Every row gives one point. Before rounding, the points of a table are all equally far from one centre. They may lie mostly on one side of it. Where is the centre, to within rounding?
In the rows, 128 means zero.

Points:
[[180 120 121]
 [175 103 122]
 [175 126 100]
 [179 116 124]
 [172 101 104]
 [143  87 106]
 [154 118 151]
 [171 102 133]
 [170 108  96]]
Centre: [145 120 117]

Points:
[[155 173 105 164 111 121  74 129  61 121 132]
 [143 153  97 164  87 123  87 105  92 166 109]
 [183 158 136 175 112 108  97 118  90 153 150]
 [142 146 129 148 102 123  99  90 110 141 107]
 [171 161 116 194  88  86  99 121 103 131  95]
 [172 157 131 149 147 115 111 145 105 102 114]
 [123 140 124 156 124 114  66 110 135 153 123]
 [153 169 102 147 119 132  80 131  95 110  87]
 [180 168 141 148  90 143  73 136 100 141 113]
 [180 177 122 161  70 117 100 146  85 147 142]
 [144 143 120 161 116  89  66 113 120 122 141]
 [181 146 128 162 105 121  73 133  89 149 101]
 [184 144  93 158  80 122  91 130 114 133  99]
 [155 133  91 176 130 109  72 152 100 105  91]
 [141 186 133 174 121 157 109  96 108  93 135]
 [145 147 140 148 129  96 116 124 113 131  94]
 [154 146  90 136 105 104  85 132  99 140 117]
 [169 139 128 161  96 117  58 125  96 131 154]]
Centre: [134 151 121 190 104 138 105 152 116 128 130]

Points (31 x 24):
[[115 101 146 161 156  76 158 187 131 130 103 170 156 178 203 100 100 131
  109 142 120 126 162 160]
 [119 112 108 157 150 101 127 188 119 100  96 157 139 209 190  98 110 130
  130 163 112 134 115 127]
 [ 90  99 132 152 154  95 130 152 128  97 115 158 185 196 167  99 120 133
  128 144 110  99 149 138]
 [115 151 107 164 105 112 139 170 114 123  84 160 163 208 164 128  98 112
  134 149 100 114 136 161]
 [131 144 153 142 141  65 131 166 130 102  96 157 166 201 178 114  87 149
  126 158 107 116 114 151]
 [128 116  96 132 141 101 119 169 121  75  95 170 181 194 168 102  98 119
  116 147 128 110 119 116]
 [122 104  89 166 137  90 141 170 124  99 128 170 192 192 185 126  95 124
  119 169  97 123 118 168]
 [ 78 105 120 141 124  66 125 158  94 110 122 143 152 183 161  99  82 127
   95 142 113 137 134 131]
 [151 133 124 183 159  99 153 162 131 118 147 166 163 197 178 106 122 123
  100 155 120  86 143 128]
 [144 106 117 153 161  69 143 163 112 100 119 180 143 168 160  77 122 132
  116 167 139 126 152 119]
 [135 117 142 166 128  93 110 145 125 144 112 160 151 182 175  79  88 130
   84 138 126  96 139 138]
 [127 139 128 148 142  97 117 159  99  99 106 160 131 165 222 114  88 127
  126 160 148 109 118  99]
 [140 111 113 147 154 130 131 141 124 102 126 178 152 203 183 108 110 101
   92 141 116 115 136 122]
 [ 95 116 124 150 118  70 130 154 105 117  98 169 152 183 172 124  62 143
  128 143 114 117 129 132]
 [130 125 124 171 129  98 125 164 109  72  85 149 127 194 173 110 100 142
   95 143 121 133 160 149]
 [130 118 130 163 144 112 134 168 108  95  99 146 167 182 181  95 105 141
  117 180  99  90 135 123]
 [130 119 125 140 154  80 144 113 116 107 107 165 168 200 174 117 103 128
  104 139 100 137 146 155]
 [ 95 112 105 160 147  64 121 142 101 101  96 141 156 200 171  91 107 123
  113 156 126 116 135 119]
 [106 104 142 144 139  88 111 149 115 125 101 145 119 196 191 100 109 130
  109 160 116 125 157 130]
 [106 146 120 158 144  84 125 131 122 111 108 139 147 198 160  95  82 131
  112 129 114 108 135 119]
 [ 92 130 100 154 149  90 149 163 137 111 117 131 147 187 203 124 113 150
  142 159 107 148 128 172]
 [129 122 111 163 161 105 128 132 110  75  65 159 170 183 178 116  98 124
  106 152 108 101 110 154]
 [115 120 123 146 161  77 136 144 101 109 109 152 158 191 168  82  84 125
  106 138 156 110 163 126]
 [124 111 137 162 147  96 120 155 102  94 138 178 175 178 213 119  94 137
  129 174 128 119 143 126]
 [111 144 147 156 142  86 111 154 106  79 121 163 132 188 178 128 104 160
  139 141 131 113 147 125]
 [112 136 122 168 159 118 121 136 133  83 124 153 145 200 173  86 102 122
  114 145 130  94 138 137]
 [113 144 140 126 141  63 109 170 131  84  82 166 154 172 174 113  69 115
  128 168 122 132 128 127]
 [114 118  92 163 170  89 103 131 129 107 122 152 145 167 138 108 102 130
   85 149 127  92 156 120]
 [109 115 133 123 158  95 120 181 119 101  95 180 150 200 161 115 122 137
  147 164 128 129 143 123]
 [100 126 136 179 147 100 123 141 130  94  86 163 169 186 174 101 113 135
  101 156 102 141 138 125]
 [117 146 111 162 153  97 129 143 100  94 107 152 152 186 196  91 136 133
  103 161 110 119 118 114]]
Centre: [126 126 130 155 145  96 128 167 117 117 117 138 154 144 160 139 118 103
 114 147 142 123 120 155]
